Rows are points. Each copy is the shape, with its points in the same order, stretched, turned, moved and blurred by noise. Is it also mirrored, or only turned?

Shape (8 x 3):
21.3  7.4  31.2
-1.2  -5.3  -22.1
4.1  -14.4  -10.2
-12.9  -5.0  4.9
-10.5  37.8  30.3
25.8  -14.4  -16.7
12.2  -12.4  6.4
-5.6  31.4  -31.7
Copy 1:
4.1  -1.7  40.9
9.0  -6.2  -21.8
11.0  -18.4  -11.4
-15.0  -13.8  2.8
-25.4  23.5  29.7
33.9  -14.2  -8.8
9.2  -17.4  9.7
8.5  28.8  -27.3
Copy 1 is: only turned
Copy 2:
-23.9  28.4  -6.2
21.2  -10.5  0.0
1.8  -15.1  -4.1
1.1  -3.4  21.1
5.2  39.5  27.2
-1.0  -10.9  -28.1
-14.5  0.4  -4.1
54.3  11.8  -3.0
Copy 2 is: mirrored
Copy 3, 8 rows:
28.6  18.5  29.2
-12.7  11.1  -12.4
-3.0  2.1  -7.7
-11.8  0.6  14.3
-5.9  36.5  53.2
14.6  11.1  -22.3
13.0  0.2  5.7
-28.3  44.9  -6.7
Copy 3 is: only turned
Copy 4, 8 rows:
-4.2  -28.1  20.7
12.6  6.2  -21.0
17.8  3.4  -5.3
-5.2  11.9  4.5
-45.7  -12.2  3.4
34.5  -14.6  -12.0
15.1  -6.5  8.4
-13.7  -5.1  -47.2
Copy 4 is: mirrored

Shape, 10 rows:
-2.5  14.0  32.0  38.0
22.9  -40.7  29.1  19.7
10.6  -18.9  -9.2  -19.3
-2.2  -3.1  -14.9  -9.4
-10.7  15.6  15.2  -15.6
-2.7  -6.8  32.0  -18.2
0.9  16.9  18.4  40.0
-13.4  -2.7  -37.2  -21.6
-11.3  8.1  20.4  -13.2
-10.3  -23.7  20.0  18.8
Copy 1 (10 x 4):
-6.6  24.9  15.2  42.3
14.4  -30.9  14.3  35.0
2.9  -18.8  -13.8  -12.2
-8.6  -3.8  -20.4  -7.6
-8.2  17.4  9.5  -11.4
-0.4  -4.1  22.3  -8.4
-5.9  26.3  6.2  44.7
-21.9  -4.0  -39.5  -24.1
-8.8  10.6  13.1  -7.8
-16.9  -15.0  10.7  25.7
Copy 1 is: only turned
Copy 2 (10 x 4):
11.3  19.6  21.5  29.7
-32.5  5.2  49.2  -6.5
-11.0  -10.0  5.4  -33.6
0.7  -8.4  -8.4  -16.5
30.0  -4.2  6.9  -13.5
18.3  -8.3  32.3  -20.5
6.2  23.5  8.9  28.6
3.5  -23.1  -28.3  -23.1
26.4  -8.0  14.5  -11.4
-9.3  -14.2  27.3  10.5
Copy 2 is: mirrored

Shape (10 x 6):
-16.2  9.8  10.3  -34.8  -5.7  -14.2
-25.1  -24.5  -6.5  27.7  -6.0  -11.7
-35.7  -37.9  -8.4  18.9  -22.1  -3.5
20.9  -13.4  20.9  8.8  0.9  -9.7
-7.9  20.4  8.6  -4.7  -6.5  -12.4
-25.0  -22.8  -23.8  33.0  -6.9  9.0
5.5  -23.9  17.6  6.9  26.2  1.2
-14.7  30.9  -5.6  -16.3  -14.5  -23.7
12.7  -23.3  24.9  -17.8  -1.5  20.0
0.1  28.8  38.9  5.3  8.2  -7.9
Copy 1 (10 x 6):
-10.7  31.9  28.3  -17.9  -23.8  -15.8
-25.3  -4.1  -8.2  36.5  2.6  16.2
-32.6  -20.6  5.2  34.4  -5.1  17.2
6.7  31.4  -13.9  3.8  -12.3  30.4
2.9  34.3  7.9  11.1  -13.9  -15.9
-11.0  -19.7  -8.9  36.8  17.8  5.6
-2.8  25.9  -8.2  -5.4  16.5  33.2
-4.6  28.4  12.3  7.1  -28.9  -38.3
12.5  14.6  16.5  -23.0  -1.8  37.5
13.7  63.9  10.7  16.6  -2.8  0.0
Copy 1 is: mirrored
Copy 2 (10 x 6):
9.5  6.2  -5.8  -10.5  28.8  -20.6
-31.6  -25.3  -2.5  2.7  -20.6  -13.9
-25.4  -46.3  -6.5  -1.0  -16.5  -23.4
4.5  2.6  24.7  -21.4  -21.1  11.8
8.4  11.7  -2.8  5.7  6.0  -12.4
-29.0  -37.7  -17.1  13.1  -18.4  5.8
-17.9  -12.0  25.3  -22.8  -4.4  22.2
6.7  18.8  -18.9  6.1  12.8  -26.1
22.8  -19.8  20.1  -30.5  4.6  19.6
17.4  22.3  34.8  14.6  3.9  2.6
Copy 2 is: mirrored

Shape:
34.3  12.6  -28.8  22.5  2.7  31.4  26.1  46.8
-7.2  19.3  17.9  -37.1  18.1  -12.3  -10.3  -10.6
4.3  -6.4  4.3  -16.3  9.7  12.1  6.6  -17.0
-0.8  13.8  3.7  4.5  31.5  -24.2  -18.3  -29.9
-4.3  7.5  6.2  -2.2  14.1  -8.7  -19.6  4.8
10.3  -7.8  0.1  27.7  -9.8  -41.2  9.4  13.7
13.5  12.4  3.8  37.2  -31.8  -12.8  -0.8  1.8
-5.0  4.5  7.5  -13.0  9.1  -0.2  -26.7  -3.0
-17.9  -2.7  -12.0  -18.4  5.5  -16.9  -25.9  -21.4
23.5  -15.6  1.0  29.1  -17.0  -28.5  -9.8  8.6
0.2  24.6  -31.8  1.5  6.3  33.9  34.8  34.3
-29.5  -5.0  21.6  -5.7  23.7  -3.9  -16.1  -14.3
Copy 1:
-14.4  15.5  -27.7  17.3  10.4  34.2  22.1  68.4
0.4  21.7  31.0  2.9  -1.3  -8.3  -23.1  -20.1
2.8  -8.6  7.8  -4.4  8.8  4.5  -3.3  -2.3
-0.4  18.6  -4.6  22.0  21.1  -3.6  -3.0  -38.3
-16.2  16.8  -5.9  11.6  -2.1  -6.6  -15.6  -11.1
-35.0  2.1  -24.9  30.9  -1.6  -20.2  35.8  -1.1
-15.2  -4.5  -34.7  30.2  -32.4  10.2  32.1  -4.3
-4.1  9.7  -4.4  3.1  -8.3  -9.7  -24.9  -13.2
-3.0  18.2  -7.4  -19.5  -6.8  -18.4  -6.7  -34.3
-15.9  -6.7  -35.5  27.1  -8.5  -23.1  26.1  6.6
-25.8  26.1  -9.9  -9.8  4.0  40.8  13.2  39.7
-30.9  -2.8  1.4  2.9  3.5  -9.0  -31.2  -35.5
Copy 1 is: only turned
Copy 2 (12 x 8):
38.8  2.6  21.9  14.8  -8.6  36.3  20.9  65.1
-23.9  31.3  3.7  0.8  34.5  -0.7  3.3  -17.4
4.4  2.0  5.9  -12.0  22.1  12.2  6.2  -7.7
-18.5  2.8  -22.4  34.4  36.3  0.1  -18.2  -19.4
-18.0  -0.7  12.2  20.5  15.0  -0.5  -10.5  3.9
6.9  -23.7  -13.2  42.0  -7.1  -25.2  17.8  24.6
21.1  1.5  3.1  52.7  -18.7  -8.8  15.0  1.2
-10.2  7.1  21.0  7.6  13.2  0.6  -21.9  -10.1
-16.3  9.9  -15.4  -0.2  7.1  -6.8  -27.5  -18.9
29.8  -19.8  1.2  43.0  -9.4  -31.3  0.8  16.1
-2.2  13.8  11.3  -6.1  -12.1  51.8  21.0  34.5
-26.4  -11.5  11.2  4.1  13.8  -1.6  -5.0  -22.3
Copy 2 is: only turned
Copy 3:
33.4  20.2  -14.1  26.0  -14.3  -10.8  -31.1  49.0
-12.0  35.0  6.3  -8.5  20.6  -6.7  9.9  -22.4
-3.0  5.4  3.2  14.9  24.0  8.7  11.1  -3.0
-18.1  24.1  -8.8  27.6  22.7  -23.8  -11.9  -40.6
-8.0  13.3  1.5  -0.5  16.0  -17.9  -19.1  -10.7
-26.1  1.9  -1.7  22.5  -10.0  -52.6  -12.1  7.9
-7.2  -1.3  19.4  30.5  -39.3  -32.3  -21.5  -10.6
-3.8  10.8  4.9  -5.4  15.1  -7.1  -11.3  -18.6
-24.3  2.7  -22.3  -7.9  20.5  -5.7  -4.0  -29.8
-7.2  -14.3  6.4  18.0  -12.8  -51.4  -14.6  -1.9
12.2  34.7  -22.5  19.0  -9.3  22.5  -23.7  42.8
-33.9  16.7  11.5  8.6  34.1  0.2  -13.4  -22.4
Copy 3 is: only turned
Copy 4, 12 rows:
-9.4  -31.0  -49.1  -18.2  -9.9  39.6  8.3  9.1
5.0  20.1  16.6  -10.7  20.3  -21.3  0.3  3.3
17.7  3.1  9.7  -16.7  -3.5  -6.0  -0.9  -21.2
19.4  14.0  4.9  25.2  28.2  -25.7  -4.9  -18.7
12.8  -2.9  9.6  5.6  23.4  -2.3  -1.8  5.3
-0.8  -28.8  6.9  37.6  -9.6  -14.5  6.1  16.6
3.9  -11.2  -2.0  33.8  -31.2  6.9  -16.7  16.4
17.4  4.8  14.0  -7.2  12.3  2.9  -14.7  6.5
40.9  6.0  14.0  -2.6  7.6  -20.3  -12.0  8.5
5.4  -37.2  9.6  31.9  -17.0  -8.0  -17.1  10.7
11.6  -1.9  -46.6  -40.9  -13.4  29.3  26.1  12.0
25.8  12.9  32.2  11.6  23.7  -7.3  10.6  -10.7
Copy 4 is: mirrored

Shape (17 x 11):
-30.6  -12.1  15.9  -17.9  -7.9  -8.1  -7.0  14.7  4.1  -14.4  9.2
5.2  14.8  7.8  -28.3  -1.3  -11.1  -5.9  11.2  22.8  -30.7  7.6
-23.9  7.9  8.2  -28.5  -6.7  -17.7  13.5  -17.6  22.5  -23.6  4.2
-26.8  12.4  13.8  4.9  27.0  -18.9  4.2  23.2  12.1  19.9  -19.3
-12.7  18.2  19.2  0.4  -3.4  -17.6  5.0  19.2  20.9  -22.1  19.0
-22.4  39.6  18.9  -5.4  19.7  -12.0  -11.2  28.4  36.5  9.4  -9.1
-7.9  -12.2  9.9  8.1  4.4  28.2  -1.5  -23.9  -14.3  -35.4  17.9
-8.9  -16.8  -33.3  -6.8  -8.5  40.5  -19.9  15.5  -7.9  -0.7  -10.3
11.1  -3.5  -23.3  5.5  -0.3  20.4  -0.8  -30.4  -29.5  12.6  23.9
12.4  -11.7  -4.7  34.8  -27.0  29.7  12.9  -14.2  -12.7  1.4  8.7
-39.3  28.0  2.0  -9.1  -3.6  -5.9  -6.2  19.6  28.6  2.7  9.3
9.0  -35.4  -19.8  21.3  13.4  21.1  -10.9  -6.2  8.4  20.3  27.2
-39.3  34.5  14.0  -9.2  18.3  -3.2  -11.1  22.2  22.1  -9.0  15.1
-3.9  -14.3  -10.9  27.8  -10.3  17.1  -31.0  -30.2  6.6  6.6  0.0
-14.4  17.9  34.7  -28.2  -5.2  -10.4  -24.9  16.4  6.7  0.8  6.6
8.2  -20.0  -35.0  35.1  -7.4  3.1  -19.5  -17.6  -31.3  -14.6  12.6
0.2  -13.8  -20.6  -9.4  15.2  45.3  -30.8  14.0  -0.2  -11.5  -31.2
Copy 1:
-15.3  -25.7  -15.4  -2.1  -6.8  -24.4  -8.9  2.0  5.5  -23.0  2.3
20.0  -5.2  -1.4  -30.9  -5.0  -11.6  -13.6  11.8  17.8  -46.9  3.3
0.3  15.5  -31.1  -26.4  -12.6  -22.9  5.5  -3.3  19.2  -35.9  1.4
-21.9  12.9  19.4  17.4  11.1  -31.9  14.6  27.5  19.4  -7.6  -10.7
6.6  3.2  4.0  -7.4  -9.7  -31.1  -8.4  18.7  4.9  -37.5  24.6
-21.6  21.0  33.5  -7.5  7.3  -22.5  -6.0  35.2  24.5  -35.2  2.4
12.7  -16.2  -18.1  19.0  -3.6  16.0  10.2  -35.1  -6.9  -24.3  24.5
-10.8  -29.2  -12.4  23.9  2.1  49.4  -9.1  13.2  -2.9  -6.0  -13.7
16.8  7.2  -27.6  22.6  25.1  28.3  -9.0  -14.9  -13.3  17.6  24.1
12.2  4.9  -10.2  29.5  -22.8  26.8  3.6  -6.2  -14.5  24.4  30.1
-30.5  13.3  -2.7  -5.4  1.9  -14.7  -13.7  30.7  7.9  -34.7  9.9
3.6  -19.9  -14.6  39.6  22.4  27.3  -1.8  6.5  29.6  21.5  39.1
-23.3  5.9  9.9  -2.5  16.1  -19.7  -8.8  21.2  4.4  -50.5  15.3
-4.1  6.1  -11.3  38.2  -10.2  30.8  -22.5  -20.2  25.4  7.2  12.5
-15.2  -9.0  18.0  -24.7  1.7  -28.6  -26.2  -2.0  5.8  -24.5  3.9
30.6  -9.8  -29.1  57.2  3.2  25.9  -28.6  -12.2  -4.2  4.3  7.0
-1.8  -30.8  11.2  22.8  1.9  54.1  2.4  2.7  14.9  -21.6  -29.2
Copy 1 is: only turned
Copy 2, 17 rows:
-25.2  -23.4  24.0  -10.2  -17.4  -9.3  -9.2  15.8  0.5  -25.6  0.5
-3.9  -0.5  42.0  -5.2  -9.0  -33.8  -8.9  5.4  25.8  -20.8  10.3
-29.0  -6.9  20.4  0.4  -20.7  -24.1  18.8  2.6  25.9  -20.3  9.8
-38.4  -11.0  37.4  15.3  16.0  -6.3  -13.5  17.5  -4.9  12.0  -21.8
-18.6  3.4  43.9  18.2  -7.0  -23.8  -6.1  17.1  2.1  -29.4  2.6
-37.5  7.3  60.8  17.3  1.2  -15.7  -34.6  12.0  13.5  3.5  -6.9
3.3  -14.1  -0.7  7.3  -11.4  10.3  4.2  -19.9  -13.4  -37.7  16.7
12.6  -26.1  -14.5  -1.8  -11.9  3.2  -45.3  12.5  -1.4  10.1  12.5
7.9  11.6  -28.2  -3.4  -1.4  -4.3  -4.2  -4.9  -33.1  1.0  24.7
23.6  9.9  -17.5  21.1  -24.4  20.9  -1.9  9.2  -32.4  -11.6  2.6
-43.9  2.7  32.5  13.4  -22.4  -19.7  -29.4  22.6  12.0  -5.1  9.7
-0.3  11.2  -18.7  -4.7  25.2  35.8  -14.2  25.7  -5.3  -15.6  17.1
-41.4  -2.0  49.8  13.1  -9.2  -20.8  -30.6  6.2  5.0  -14.6  11.9
-7.1  18.8  -25.5  0.9  -8.9  22.4  -21.3  -5.4  -3.6  -26.5  -8.0
-22.0  2.8  55.0  -23.5  -21.9  -21.7  -26.7  6.7  -1.6  -14.8  -0.9
17.1  3.1  -50.4  10.8  13.7  -8.1  -20.8  2.8  -33.6  -30.8  3.5
14.2  -27.7  1.6  -0.3  3.7  9.2  -50.8  -9.6  10.5  8.9  0.9
Copy 2 is: mirrored
